Each point is reached from the start by the listed moves, each made 0, 1 or 2 times, or once backwards (-1), plus a little noise. Is the number of moves made odd or even? Then give how often each move was made.
In the rows, zero is written as 128.

Moves:
(1): [135 118 148 129 123 129]
(2): [130 109 145 156 130 122]
(3): [107 139 132 103 158 143]
Start: [148 137 130 132 129 120]
Points:
[160  88 185 188 128 108] => odd (1, 2, 0)
[133 156 138  80 152 138] => odd (1, -1, 1)
[129 130 153 135 163 128] => even (0, 1, 1)
[187  85 181 190  93  99] => even (2, 1, -1)

Moves:
(1): [132 139 150  96 128 122 127]
(2): [119 132 145 129 146 126 134]
(3): [147 137 127 152 146 123 142]
(4): [138 110 121 131 132 133 140]
(5): [132 128 122 140 121 135 133]
(6): [134 134 140 120 121 118 117]
Start: [124 127 127 128 125 132 121]
Points:
[141 119 124 209 216 131 181] => even (-1, 2, 2, 1, -1, -1)
[107 169 196  53 100 124  95] => even (2, 1, -1, -1, 2, 1)
[167 136 146 126 134 124 141] => odd (1, 0, 1, 1, 1, 1)
[178 100  92 155 128 157 174] => even (1, -1, 1, 2, 2, -1)
[105  90 154 101 158 135 138] => even (0, 2, -1, 2, -1, 0)
[160 178 204 130 184  93 138] => odd (1, 2, 2, 0, 0, 2)

Moves:
(1): [126 122 135 134 129 123 131 129]
(2): [139 104 114 133 145 135 111 134]
(3): [104 127 136 101 120 128 124 132]
(4): [120 140 141 112  99 130 110 110]
(5): [129 130 128 125 132 134 118 133]
(6): [144 124 113 127 124 106 122 148]
(7): [131 132 134 127 134 124 142 127]
(8): [108 116 136 138 159 129 128 114]
Start: [125 130 126 128 129 127 118 127]
Points:
[128 105 139 117 150 156  99  99] => even (0, 2, 0, 1, 0, -1, 2, 0)
[198  88  54 122 126 113  38 202] => even (0, 2, 0, 0, 2, 2, -1, -1)
[ 76  77 151 161 208 147 119  81] => even (1, 1, 0, 0, -1, -1, 0, 2)
[ 99 102 126  46  89 129  24 135] => even (0, 2, 2, 2, 1, 1, 0, 0)

Moves:
(1): [120 145 129 130 132 120 132 130 125 139 130]
(2): [131 131 127 110 150 109 134 145 134 131 117]
(3): [132 117 145 130 133 141 132 132 129 119 129]
(4): [119 155 120 129 114 125 127 113 129 120 119]
(5): [138 142 131 128 134 131 131 118 115 116 136]
(6): [136 128 134 125 130 131 124 120 127 127 122]
(7): [121 132 123 127 126 138 137 134 125 133 114]
(8): [139 144 123 120 115 129 119 140 142 125 116]
(9): [120 129 131 125 122 132 123 140 126 128 126]
(10): [134 135 118 123 144 118 116 131 135 132 132]
(11): [132 129 134 134 136 124 125 132 121 122 131]
Start: [141 133 133 128 134 139 144 123 123 132 117]
Points:
[156 165  99  91 132 131 148 138 137 129  84] => odd (-1, 1, -1, 0, 1, 0, 1, 1, 0, 0, -1)
[125 243  80  85 129  74  99 141 161 145  94] => even (1, 1, -1, 2, 0, 0, -1, 1, 2, 2, -1)
[171 249 139 117 132 135 130 101 142 105  88] => even (2, 0, 2, 2, 1, 1, 0, 2, -1, 1, 0)
[154 157 162 135 116 167 164 159 133 114  91] => even (1, 0, 2, 0, 0, -1, 1, 2, -1, -1, 1)
[194 205 140 112 133 117 122 118 138  66  92] => even (-1, 1, 1, 2, 1, 0, -1, 2, -1, 0, 2)

Moves:
(1): [131 130 138 144 138 127 131 115 133 129 130 133 131 129 138 124]
(2): [129 146 120 137 129 117 122 134 134 128 137 104 128 132 126 150]
(3): [114 128 135 130 134 148 138 131 114 107 109 129 118 125 156 132]
(4): [146 107 127 128 133 125 107 141 109 152 126 130 114 127 108 146]
(5): [126 131 113 134 132 118 130 120 131 134 127 143 116 124 132 133]
(6): [136 127 117 125 114 127 106 128 128 134 132 119 126 120 149 123]
(7): [132 119 134 126 132 131 143 124 111 140 143 110 144 125 116 113]
(8): [118 113 119 133 111 126 132 132 116 140 142 134 142 140 122 107]
(9): [131 114 125 130 123 123 136 139 128 127 130 128 132 120 133 114]
(10): [113 133 135 135 127 134 125 132 122 130 117 125 129 122 133 131]
(11): [123 143 112 119 146 117 123 140 147 124 145 115 141 123 129 134]
(12): [131 125 122 127 111 131 137 137 133 140 142 138 127 122 132 123]
(13): [124 132 126 124 121 127 140 118 136 122 120 136 137 119 130 133]
(14): [126 125 135 121 144 125 123 128 130 139 118 123 132 132 123 130]
Start: [126 134 132 121 136 128 141 117 132 149 132 138 134 126 113 133]
Points:
[124 119  79 145 146  87 117 129  54 226 194  77 139 165  41 151] => odd (-1, 2, 0, 1, 2, 0, 2, 2, -1, 0, 0, -1, -1, 0)
[106 164 148 153 137 121 171  55 146 205 162 122 190  99 132  94] => even (2, 0, -1, -1, 1, 1, 2, 0, -1, 2, 0, 1, 1, 1)
[159 140  47 124 155 104  71 154  78 164 152  71  80 101 149 217] => even (-1, 2, 2, 2, 2, 2, 1, 0, 0, -1, 1, -1, 0, -1)
[138 206  80 130 209  79 157 119 150 167 194  76 140 101  60 231] => even (0, 2, 0, 1, 2, -1, 2, -1, -1, 0, 2, 0, 1, -1)
[181 113 116 165 135 105  76 116  70 249 200  58 149 131  97 158] => even (2, 2, 0, 2, 0, 2, 2, 1, -1, 0, 0, 0, 0, 0)
[133 109 168 163 123 149 216  68  94 217 141 186 145 102  83 136] => even (2, 0, 0, 1, 1, -1, 2, 0, -1, 1, -1, 2, 2, 0)
[ 99 104 162 190 125 160 121 152  42 139  88 133 102 167 116 190] => even (1, 2, 2, 2, -1, -1, -1, 2, 0, 1, -1, -1, 0, -1)

Moves:
(1): [137 132 131 130 125 115 112 130 145 120 129 136 128 112 159 123 139 116
 137 136 146]
(2): [125 138 121 124 139 137 130 110 129 116 113 115 124 121 123 132 110 131
 140 112 140]
(3): [124 121 107 111 137 111 134 132 128 130 124 127 131 133 130 133 128 130
 124 138 120]
(4): [121 138 131 125 123 132 123 123 124 126 128 134 121 110 142 136 141 120
 121 136 115]
(5): [126 134 119 132 106 135 133 134 108 133 121 129 111 134 126 134 122 132
 147 128 143]
(6): [141 130 157 127 133 128 140 149 122 113 131 127 145 119 129 133 121 131
 135 141 117]
(7): [116 136 121 130 129 139 130 127 130 139 128 113 116 122 130 134 136 133
 130 142 133]
(8): [138 132 119 119 127 114 134 104 121 136 129 129 131 146 125 118 105 136
 130 124 146]
(9): [118 123 132 119 123 135 117 118 128 135 126 122 137 127 124 139 127 132
 135 126 127]
(10): [120 132 129 134 110 129 136 142 143 120 127 136 141 154 117 126 134 123
 139 139 128]
(11): [123 131 123 130 137 125 134 133 109 135 123 132 131 125 133 118 126 130
 124 122 124]
(12): [121 133 127 133 130 131 126 122 130 130 130 133 115 135 136 134 143 135
 126 127 132]
(13): [123 116 124 134 110 128 130 125 122 126 130 123 135 134 140 136 121 121
 132 129 131]
(14): [145 127 136 144 130 132 119 130 135 133 118 136 128 114 132 132 120 130
 116 143 121]
(15): [126 129 124 129 133 121 113 140 149 120 149 128 124 132 132 129 128 136
 140 121 123]
(16): [129 121 109 135 117 153 136 127 133 125 120 126 113 130 119 116 137 143
 123 110 118]
(17): [128 134 103 119 126 134 119 146 124  99 142 124 144 132 127 127 130 121
 140 106 136]
(18): [137 120 110 140 135 134 131 133 137 117 138 127 145 142  98 125 132 120
 134 134 108]
(19): [140 133 110 141 116 130 132 112 123 144 124 131 128 122 136 131 125 118
 136  96 128]
(20): [107 126 120 124 124 126 142 130 113 126 125 121 133 124 113 135 134 136
 124 132 124]
Start: [119 137 122 138 124 141 120 127 136 130 124 122 152 120 126 140 136 138
 107 123 119]
Points:
[115 145  59 121 106 142  52 120 150 145 169 120 110 142 205 122 173 170
 173  69 200] => even (2, -1, 0, -1, 1, 0, 1, 1, 2, -1, 1, 2, 0, -1, 1, 1, 1, 0, 0, -1)
[139 104 100 162 123 108 140  90  75 192  35 152 116  38 197 109 109 149
  21 131 116] => odd (1, 0, 1, 0, 0, -1, -1, 0, -1, -1, 2, -1, 1, 2, -1, 1, -1, -1, 0, 1)
[179 147  36 104 189 140 166 131 181  28 136 117 236 191  53 114 108 133
 167  49  72] => odd (0, 2, 2, 0, -1, 2, -1, 1, 0, 1, 0, 1, -1, -1, 0, 1, 1, 2, 1, -1)
[ 89 187 143 127  82 182 121  86  57 123 105  89 118  52 138 226  88 137
 194   7 148] => even (-1, 2, -1, 1, 2, 1, -1, -1, 1, -1, -1, 0, 0, -1, 1, -1, 0, -1, 2, 1)
[122 142 169 154 103  88 151 147  49 213  70 164 146  92 138 184 110 183
 101 169 123] => odd (0, -1, 1, -1, 2, 1, -1, 0, 1, 0, 1, 1, -1, 2, 0, -1, -1, -1, 1, 2)
[ 63 178  40 227  34 199  83 151 222  73 105  94 113  71 201 167 167 132
 172  86 180] => even (2, 2, -1, 0, 0, -1, 2, -1, -1, 2, 0, 0, 2, 2, 2, 1, 1, -1, 1, 2)
[104 130 189 146 113 177 134 172 198  89  67 143 169  99  72 178 160 169
  87 223  38] => odd (0, 1, 1, 1, 0, 1, -1, -1, 1, 2, -1, 0, -1, 2, 0, 1, -1, 0, -1, 1)
[156 178 170 209 129 199 115 114 138 161 134 127 207 133  88 191 123 139
 138 184  63] => odd (-1, 0, -1, 1, 0, 2, 2, 1, 2, 1, 1, 2, 0, 2, 0, -1, 0, 2, 1, -1)
